Each point is reached from the start by the listed moves, each made once or not at all, plus a little noise. Is the number of moves made odd or even? Then give how often each move was made.

Moves:
(1): [ 35 -16]
(2): [21 50]
Start: [ 26 -32]
Points:
[41 19] -> odd (0, 1)
[86  0] -> even (1, 1)
[ 62 -51] -> odd (1, 0)

Moves:
(1): [ 47  13   1   3   7 -18  -7  -1  -5  -8  -4]
(2): [-12  30   3   1   5  -1  -2   1  12  -3   6]
(3): [15 -2 42 -7  0  7 -7  6  0 -5 -6]
(4): [ -8   4   6  52 -17  -4  -3 -14  -4   1 -15]
(5): [-7  5  1 12 40  6  4 16 -7 -1 -9]
(6): [ 12  12 -10   9   8  53 -10   6  -2   8  -4]
(7): [  6   1  15  12 -11 -14  53 -10   1   5  24]
(8): [ 3  7 -2  4 -8  0  7 37  8 -9 -7]
Start: [-16   2   3  18   9 -23  -5 -14  10 -27  28]
Points:
[ -5   7  57  39  39 -18  44  -4   3 -26  35] -> odd (0, 0, 1, 0, 1, 0, 1, 0)
[ 11  47  12  76  -1 -41 -18 -28  12 -41  13] -> odd (1, 1, 0, 1, 0, 0, 0, 0)
[ -7  30  17  95 -15  22  41   5  14 -22  21] -> even (0, 0, 0, 1, 0, 1, 1, 1)
[ 53  40  56  91 -18   5  33  12   4 -41  20] -> even (1, 0, 1, 1, 0, 1, 1, 1)

Moves:
(1): [ 37 -11  13  -7  -5   6   5   1 -17   8   4  11  -7  -8  -7]
(2): [ 18  57 -11   6  -8  -1  -1  -9 -16   4  -8   1  -7  20  -3]
(3): [-14   2  41 -13  -2   0  -6  17  -4   1   2   4  10   0  -6]
(4): [  4  -2  11  66   3  -1  -1  24  19  -7   4  -2   6  12 -17]
(5): [ -6   1   0   5  49   1   5   4 -23  13 -13  21   8   1  25]
(6): [ -5  -2  -5   5   8  51  18  -3   2 -10  -7  -8  -3 -10   2]
(7): [  8  -1  16  15 -12 -16  54 -29   4   5 -19  10  26  -6 -11]
(8): [  7  -4 -10  -9   1  -4  24  34   5  -9  -2  -9  10   0   4]
(9): [ 28  10  14  -5  27   3 -16   0  66   3  -1 -11 -13  20   4]
(10): [ -1  -3   0   5  -6  14   6  12   6  50   5 -10   5   4  20]
(11): [ -6   2   0   8   7   4  17  -8 -14  -8  55  -2  -8   0   5]
(12): [ -9  11 -20   1 -10  16  -4  17  13   3  11  57   5  -2  -1]
(13): [ 11  -2  -8  -8   4   4 -11 -12  -2  -2   6  -6  38   0   6]
(14): [ -2 -14   0  -5 -12   9   8   2 -16 -13   1   7   3  67  -8]
Start: [ 10  -8  13  38  -8 -12   5 -13  14   7 -15   3   7 -10  -8]
Points:
[ 42 -15   8  95  27  16  40  81  18  67  -8  75  29  -4  14] -> even (1, 0, 0, 1, 1, 0, 0, 1, 0, 1, 0, 1, 0, 0)
[ 47  43  11  59  21 -23  51 -56 -24  27 -48  25  72   4  10] -> even (0, 1, 0, 0, 1, 0, 1, 0, 0, 0, 0, 0, 1, 0)
[ 84  55  21  56  41  48  60 -31  41  38 -47  86  16   2  -1] -> odd (1, 1, 0, 0, 1, 1, 1, 0, 1, 0, 0, 1, 0, 0)

Moves:
(1): [ 25   3  -7  -3  -4  -1  -6   1   9   6   6   2   6  -2  15   6   2 -21
  -1   3   2   2   7  -1]
(2): [  4  29   6   9  10   8   9 -17 -11  13  -1  -5  16  -2  15  -3   8  19
   0   0   0  19 -17   0]
(3): [ -1 -10  23  -8  18   5  -5   5   5  -3  -8  -7 -10  -1   2  11  15 -10
   1  -3  -6  16   8  -2]
(4): [13  0  8 37  5 -1  4 14  1  2  4  0 -4 -4 -4  3 -2  7 11  1 -7 -9 -8 10]
(5): [  1 -10 -26   1  26  -3   0   2 -13  -3  -9  11   9   3   1   8   6   3
  -5   8  -5  -8  20   9]
(6): [  0  -4 -12   0  -1  19   0  13   4   3   1 -15  12  -7  -8  -4  -3   6
   0  -4   3  11  12   2]
(7): [ -2 -16   4  -1  -9  -6  29  -2  -3 -10   1  -2   9  -2   2  11   2   3
  10  -3 -11   1   5  14]
(8): [  0   4   2  -4  -3 -14   2  15   7  -4   7   6   4  -1  -4   3   8  -1
 -15   4 -20   9  -5   3]
(9): [  2  -3  -2  -1   7  -5  -2 -18  31  -4  -4  -8  16  -2  -6 -10 -13  -1
   9   3   0  -9   1   2]
(10): [  0  -2  13 -15  -1   4   5  -4   1  30   5   1  10  -4   2  -8 -13   9
   0  10  -8 -19  11 -20]
(11): [  6  -5  -7   6   9  12   7  -9  -6 -21  49  21   1 -24  -1 -13  17   2
  -2   3 -12   9   3   3]
(12): [-5 13  2  4 -5 10  3  2  7 -8 -1 34 12 10  3  3 -2  4 11 12  8  5 -3 -3]
(13): [-16   7   2   2   4  -5  -4  -5 -11  -1  -1   0  19 -19   6  -1 -11  -3
   4  -4   9   6   7  -2]
(14): [ -6   3   7  -5   3   0 -13   8  -4  -1  20 -11  40  37  -6  -3   4  -1
   1  -2 -12  -3  11  15]
(15): [-9  1  1  1 -2  0 -3  4  9  4 -3 -4  0 11 22 -5 11 -3 -4  0  2 -1  2  2]
(16): [ -6   0  -5   6 -11  10   0  -2   9   0  -3  -2   2   0   2  25   6   6
  -4  -1   0 -16   5  -4]
(17): [ 13  -5   3   1  -4  -9  -5  -5  -4  14  -6  12  25   4 -11 -11  30  -5
   6 -14   3   6  16 -10]
(18): [  5 -18   1  -1   1  -7 -10  -7   0  -7   0   5  13  -4  11   8  -8  27
  -4  -6  -2   2 -10   2]
(19): [  0   6  -4 -12  -1  -3   0  10   4   2   6 -11   1  -9  -1   6   8   0
  26   0   6   7 -10  -2]
(20): [ -2  -4   6  13 -17  -4  -1  -7  -5 -17   8 -15  11  -5  18  -2  10   3
 -10  35  11   0  13   4]
(21): [  4  -1  11  -5   5 -15  11   8  11  11   7  12   0  17   1  24   2  15
 -13  -5  32   2   9  13]
(22): [-14 -13 -11  13   2  -6   6 -10  -8  15   1   9  -2   6  -6   0  -7  -5
  -5  11   0  27  -5   3]
(23): [  8  18   8  15  -7  -7 -16  -2   1  11   8  -5 -13  -1  -9   6  -5  20
   8  -5 -30  10  40   7]
(24): [ -3   8   3 -11 -14   2 -11  -8  -4   8   1   4  -4 -10  -4  -3   7 -12
  -1   0  -1   0   2  25]
Start: [ 18   3   2   8 -14 -20  10   5 -22  15 -15  10   6  14   2  -3 -11  -9
   3  35  -9  -3  18  13]
Points:
[ -1 -47  -2   9   3  -8  10 -10 -51 -33  22   8  62 -47  49   5  37  10
 -10  60 -24  31  80  67] -> even (0, 0, 1, 0, 1, 1, 1, 0, 0, 0, 1, 0, 1, 0, 1, 0, 0, 1, 0, 1, 0, 0, 0, 1)
[ 15 -36 -21  -5  15 -15 -13 -10   0  30 -39  44  78   4 -21   7  22  -3
  41  43  -4  55  51  39] -> even (0, 0, 1, 0, 1, 1, 0, 0, 1, 0, 0, 1, 0, 0, 0, 0, 1, 1, 1, 0, 0, 1, 0, 1)
[ 17  41  -8  12 -35 -35 -13  15 -28   2   5  32  26   2   5  19  20  11
  18  89 -39  18  75  53] -> odd (0, 0, 0, 0, 1, 0, 0, 1, 0, 0, 0, 1, 0, 0, 0, 0, 0, 0, 1, 1, 0, 0, 1, 1)
[ -2  27  32  46  18 -33  49  -7   9  55  47  65  72 -20  18  55  28  45
  35  65 -52  47  80  70] -> even (0, 1, 1, 1, 1, 0, 1, 1, 1, 1, 1, 1, 1, 0, 1, 1, 0, 0, 1, 0, 1, 1, 1, 1)
[ 23  10  32  47 -58 -54   7   8  24  -7  13  13  49  -1  27  18   1  40
  48  73 -52  12  45  79] -> odd (0, 0, 0, 1, 0, 0, 1, 1, 1, 0, 0, 1, 0, 0, 1, 0, 0, 1, 1, 1, 0, 0, 1, 1)
[ 13   7   3   8 -16 -25 -16  45  -4  44  12  44  89  41  27  33  15  31
  22  61 -50 -37  32  51] -> odd (0, 0, 0, 1, 1, 0, 0, 1, 0, 1, 0, 1, 0, 1, 1, 1, 0, 1, 1, 0, 0, 0, 0, 1)
[ -5   4  44  20 -45  -3  37 -36 -28  65 -23  37  75  21  47  15  53   2
   5  82 -13  34  54  23] -> odd (0, 1, 1, 0, 0, 0, 1, 0, 0, 1, 0, 1, 0, 0, 1, 1, 1, 0, 0, 1, 0, 1, 0, 1)
[  1   7  45  58 -12 -42  56  29 -16  38  -3  24  95  11  36  33  60  23
  28  65  19  92  43  43] -> even (0, 1, 1, 1, 0, 1, 1, 1, 0, 0, 0, 1, 1, 0, 1, 0, 1, 0, 1, 1, 1, 1, 0, 0)
